Rows are points. Two turns around zero, p and q, are shown by what they do to some points. Write where each new point lands after one turn and then the other. Backwards means that the second turn is done in reverse. Each puzzle has new turns, and all numbers are rounded.

Turn p:
[-0.06 0.40] => [0.07 0.40]
[-0.05 -0.32] => [-0.15 -0.29]
[0.11 -0.08] => [0.08 -0.11]
Turn q:
[-0.08 0.02] => [-0.08 -0.02]
[0.07 -0.25] => [0.19 -0.18]
[0.41 -0.02] => [0.36 0.19]
[-0.40 -0.03] => [-0.33 -0.23]
[0.00 0.28] => [-0.14 0.24]
Where do these land?
q, then p: [-0.18 -0.28] => [-0.12 -0.31]
p, then q backwards: [-0.22 0.16] => [-0.02 0.27]
p, then q: [0.25 0.08] => [0.23 0.13]
p, then q: [0.40 0.02] => [0.39 0.10]
p, then q: [-0.26 0.02] => [-0.26 -0.03]

Turn p:
[0.13 0.03 -0.21 -0.11] => [-0.04 0.20 -0.17 0.01]
[-0.03 0.38 0.20 -0.10] => [-0.36 0.03 0.25 -0.07]
[0.37 -0.29 -0.15 0.00] => [0.32 0.23 -0.22 -0.19]
[-0.16 -0.19 0.22 -0.22] => [-0.06 -0.33 -0.11 -0.18]
[-0.11 -0.23 0.24 0.01] => [0.13 -0.30 0.03 -0.13]
[0.08 0.32 -0.49 0.26] => [-0.01 0.46 0.03 0.45]
[-0.27 -0.01 0.19 0.17] => [0.02 -0.29 0.20 0.12]
Turn q:
[0.34 0.31 0.14 -0.09] => [0.04 0.14 0.24 -0.40]
[-0.29 0.03 -0.34 0.03] => [-0.26 0.02 -0.35 0.12]
[-0.16 -0.18 0.27 -0.29] => [0.10 -0.44 0.08 0.02]
[0.08 -0.02 0.01 -0.08] => [0.08 -0.02 0.00 -0.08]
[-0.32 0.07 -0.24 0.36] => [-0.36 0.20 -0.16 0.32]
[0.35 -0.20 0.16 0.07] => [0.38 0.12 0.19 0.01]
Where do these land?
q, then p: [-0.07 0.26 0.12 -0.05] => [-0.12 -0.27 -0.04 -0.04]
q, then p: [-0.03 -0.23 -0.18 -0.06] => [0.15 0.21 -0.10 0.11]
p, then q: [-0.12 0.08 -0.14 0.10] => [-0.07 0.14 0.08 0.14]
p, then q: [0.10 -0.15 -0.40 -0.25] => [-0.18 0.27 -0.36 -0.12]
p, then q: [0.38 -0.24 0.09 0.23] => [0.22 0.07 0.14 -0.44]
p, then q: [-0.27 0.29 0.51 0.03] => [0.09 -0.49 0.25 0.33]

Turn p:
[-0.19 0.15 -0.15 -0.25 -0.07 0.28] => [-0.33 0.14 0.28 0.06 -0.13 -0.03]
[-0.07 0.21 0.03 -0.41 -0.41 -0.12] => [-0.24 -0.33 0.37 -0.22 -0.06 -0.20]
[0.15 0.17 -0.19 -0.31 -0.53 0.24] => [-0.15 -0.08 0.46 -0.29 -0.44 -0.06]
[-0.06 -0.39 0.20 0.10 0.32 0.06] => [0.18 0.16 -0.10 0.15 0.35 0.32]
[0.16 0.21 -0.10 0.35 0.00 -0.01] => [0.18 0.09 -0.24 0.02 -0.24 -0.21]
[-0.16 -0.19 0.20 0.38 0.16 -0.07] => [0.31 0.03 -0.16 0.33 0.21 0.03]
[0.06 0.30 -0.07 -0.07 -0.04 0.02] => [-0.14 0.04 0.00 -0.12 -0.13 -0.23]
[-0.04 -0.25 -0.15 0.01 0.13 -0.28] => [-0.05 -0.22 -0.25 0.08 0.08 0.25]
[0.15 -0.22 0.23 0.20 0.44 -0.11] => [0.24 0.17 -0.36 -0.01 0.36 0.15]
Turn q:
[0.09 0.11 0.24 0.20 -0.07 0.10] => [-0.02 0.18 0.09 0.25 0.04 -0.16]
[0.28 0.09 -0.24 0.10 -0.52 -0.23] => [-0.12 -0.14 -0.11 0.19 -0.62 -0.13]
[0.09 0.02 0.16 -0.10 0.12 -0.32] => [0.13 -0.02 -0.03 -0.21 0.00 -0.31]
[0.08 -0.07 -0.13 0.10 0.23 0.39] => [0.04 0.24 -0.17 0.12 0.18 0.33]
[-0.26 0.00 -0.21 0.24 -0.14 -0.05] => [-0.14 -0.34 -0.05 0.22 0.02 0.08]
[-0.27 0.27 0.10 0.02 0.24 0.23] => [-0.28 0.12 0.06 -0.01 0.41 0.04]
[-0.01 -0.43 0.09 -0.56 0.14 -0.11] => [0.39 -0.03 0.22 -0.55 -0.04 0.16]
Where do these land?
q, then p: [0.03 0.27 -0.09 -0.15 -0.22 0.23] => [-0.07 -0.02 0.29 0.25 0.00 -0.23]
p, then q: [0.02 -0.01 0.05 -0.24 -0.19 0.27] => [-0.04 0.15 0.33 -0.05 0.08 -0.16]
p, then q: [-0.26 0.33 0.22 -0.45 -0.25 0.16] => [0.14 -0.17 0.39 -0.18 0.33 -0.42]
q, then p: [-0.29 0.19 0.15 0.00 -0.19 0.33] => [0.12 0.17 0.11 0.31 0.31 -0.21]
q, then p: [0.12 -0.02 -0.06 0.25 0.02 -0.31] => [0.07 -0.24 -0.23 -0.01 -0.18 0.17]
q, then p: [0.16 -0.11 -0.11 0.19 0.47 -0.17] => [-0.23 0.06 -0.39 -0.17 -0.24 0.20]
q, then p: [0.23 -0.29 0.11 0.22 0.17 -0.22] => [0.13 -0.06 -0.33 -0.32 -0.20 0.09]
p, then q: [-0.02 -0.36 -0.26 0.18 0.20 -0.29] => [0.02 0.01 -0.23 0.24 -0.03 0.49]
